Each row of a before or after table is a point. The points were changed in one or more steps. Then noise was added and the rows were shuffled. The steps act on columns, c1 being the first. Write out the steps. A step turns or swaps two columns, mirrors them in a line or flattens them onto one, adds a multiple of one to another, or multiplies or shifts one. Angles are multiples of 10 degrees, from the lower column toward the higher: turns from -170 to 170, lines from 10 to 170 but not 90. Use the fewest steps. Two steps may share a column if one is a turn and the other turns, adds or multiplies; they go together, in the order done. Otherwise the lowest column goes first.

Before:
[[-0.01, -0.27, -0.01],
[-0.19, -0.02, 0.17],
[-0.26, -0.03, -0.13],
[-0.24, 0.14, -0.22],
[0.13, -0.12, 0.06],
[-0.32, 0.12, -0.22],
[-0.24, 0.08, 0.05],
[0.07, -0.16, -0.01],
[-0.20, -0.04, -0.21],
[-0.32, 0.13, 0.06],
[0.16, -0.22, -0.03],
[0.16, -0.19, -0.16],
[-0.14, 0.18, -0.22],
[0.16, -0.27, 0.02]]
After:
[[-0.42, 0.18, -0.31],
[-0.96, 0.13, -0.01],
[-0.71, 0.08, 0.01],
[0.20, -0.16, 0.06],
[0.49, -0.20, -0.07],
[0.39, -0.12, 0.13],
[-0.72, 0.15, -0.29],
[-0.96, 0.13, -0.28],
[-0.60, -0.03, -0.19],
[-0.04, -0.27, 0.11],
[-0.77, -0.02, -0.12],
[-0.57, -0.02, 0.18],
[0.48, -0.27, 0.15],
[0.48, -0.22, 0.09]]
Steps: multiply c1 by 3; add -0.5 times c2 to c3

Before:
[[-0.19, -0.31, -0.15, -0.09, 0.60, -0.03],
[0.67, 0.01, -0.32, -0.12, 0.66, 0.34],
[-0.35, -0.06, -0.39, -0.29, -0.25, -0.16],
[0.12, 0.06, -0.44, 0.14, 0.31, -0.27],
[-0.07, -0.04, 0.24, 0.02, 0.32, -0.21],
[0.17, 0.48, -0.06, -0.13, 0.18, -0.30],
[-0.27, 0.00, -0.19, 0.07, -0.10, -0.37],
[0.24, 0.07, -0.08, -0.22, -0.18, 0.20],
[-0.34, 0.34, -0.46, -0.35, -0.22, -0.55],
[0.14, 0.29, -0.01, -0.28, 0.18, -0.16],
[-0.14, 0.55, -0.45, 0.62, 0.17, 0.24],
[0.10, 0.29, -0.48, -0.15, 0.50, 0.06],
[-0.08, -0.09, -0.08, -0.39, 0.02, -0.47]]
After:
[[-0.07, 0.01, -0.10, -0.57, -0.10, -0.22],
[-0.08, -0.18, 0.25, -0.10, 0.07, 0.28],
[-0.07, 0.18, 0.17, -0.26, 0.47, -0.21],
[-0.45, 0.32, 0.12, -0.03, 0.05, -0.31],
[-0.15, 0.61, -0.20, -0.10, -0.31, 0.02],
[-0.21, -0.10, -0.27, -0.11, 0.00, -0.35],
[-0.46, -0.22, -0.37, -0.59, 0.34, -0.29],
[0.25, 0.33, -0.08, -0.07, -0.04, -0.19],
[-0.31, 0.67, 0.67, 0.07, 0.01, 0.36],
[-0.38, -0.26, -0.35, -0.32, -0.05, 0.00],
[-0.48, 0.51, 0.11, -0.09, 0.29, 0.14],
[-0.02, 0.18, 0.13, -0.31, 0.30, 0.00],
[-0.46, 0.16, -0.14, 0.66, 0.56, -0.10]]
Steps: swap c1 and c3; swap c2 and c5; turn c4 and c6 by -30 degrees

Before:
[[0.27, -0.02, 0.09, 0.07, -0.27, 0.14, 0.51, -0.34],
[0.17, -0.18, -0.09, -0.08, -0.30, 0.24, 0.17, 0.42],
[-0.20, 0.34, 0.12, -0.23, -0.03, 0.32, 0.48, -0.40],
[-0.48, 0.58, 0.24, -0.25, -0.08, 0.10, 0.00, -0.38],
[0.38, -0.47, -0.20, 0.13, -0.23, 0.50, -0.26, 0.05],
[-0.56, 0.68, -0.08, -0.11, -0.21, -0.23, 0.02, -0.45],
[-0.16, -0.14, -0.16, -0.37, -0.06, 0.20, 0.44, -0.39],
[-0.01, -0.36, -0.06, -0.02, -0.28, -0.08, -0.32, 0.29],
[-0.42, 0.73, 0.24, -0.54, 0.20, -0.43, -0.35, -0.13],
[-0.02, 0.34, 0.08, -0.64, 0.12, -0.33, -0.34, -0.11],
[0.07, 0.06, -0.16, -0.22, 0.94, -0.42, -0.12, 0.23],
[0.34, 0.24, -0.41, -0.50, 0.43, -0.37, -0.12, 0.04],
[0.11, -0.04, 0.15, 0.08, -0.13, 0.17, 0.16, -0.14],
[0.08, 0.06, -0.16, 0.07, -0.19, 0.43, 0.09, 0.13]]
After:
[[0.27, -0.35, 0.06, 0.29, 0.44, 0.21, -0.12, -0.18],
[-0.44, 0.03, -0.46, -0.36, -0.65, -0.05, -0.22, -0.04],
[0.32, 0.22, -0.12, -0.52, -0.13, -0.14, -0.44, 0.12],
[-0.30, 0.11, -0.38, -0.46, -0.57, 0.07, -0.19, 0.22],
[0.23, -0.26, -0.35, 0.22, -0.26, 0.06, 0.44, 0.11],
[0.04, -0.11, -0.14, 0.08, -0.07, 0.07, 0.16, 0.13],
[-0.09, 0.44, -0.16, -0.68, -0.44, -0.16, -0.55, 0.21],
[0.02, -0.17, 0.13, 0.11, -0.12, 0.16, 0.06, -0.18],
[0.04, -0.09, -0.37, -0.41, -0.06, 0.09, 0.44, -0.16],
[-0.08, 0.11, -0.41, -0.34, -0.47, 0.14, 0.33, 0.11],
[0.54, 0.49, 0.06, -0.29, -0.01, -0.12, -0.14, -0.42],
[0.16, 0.88, 0.26, -0.17, 0.30, -0.19, -0.01, -0.13],
[0.19, -0.35, 0.41, 0.03, 0.00, 0.11, 0.16, -0.09],
[0.03, -0.35, 0.29, -0.04, 0.34, -0.03, -0.20, -0.05]]
Steps: turn c1 and c4 by 30 degrees; turn c2 and c5 by -70 degrees; turn c5 and c7 by 20 degrees; swap c3 and c8; multiply c6 by 0.4
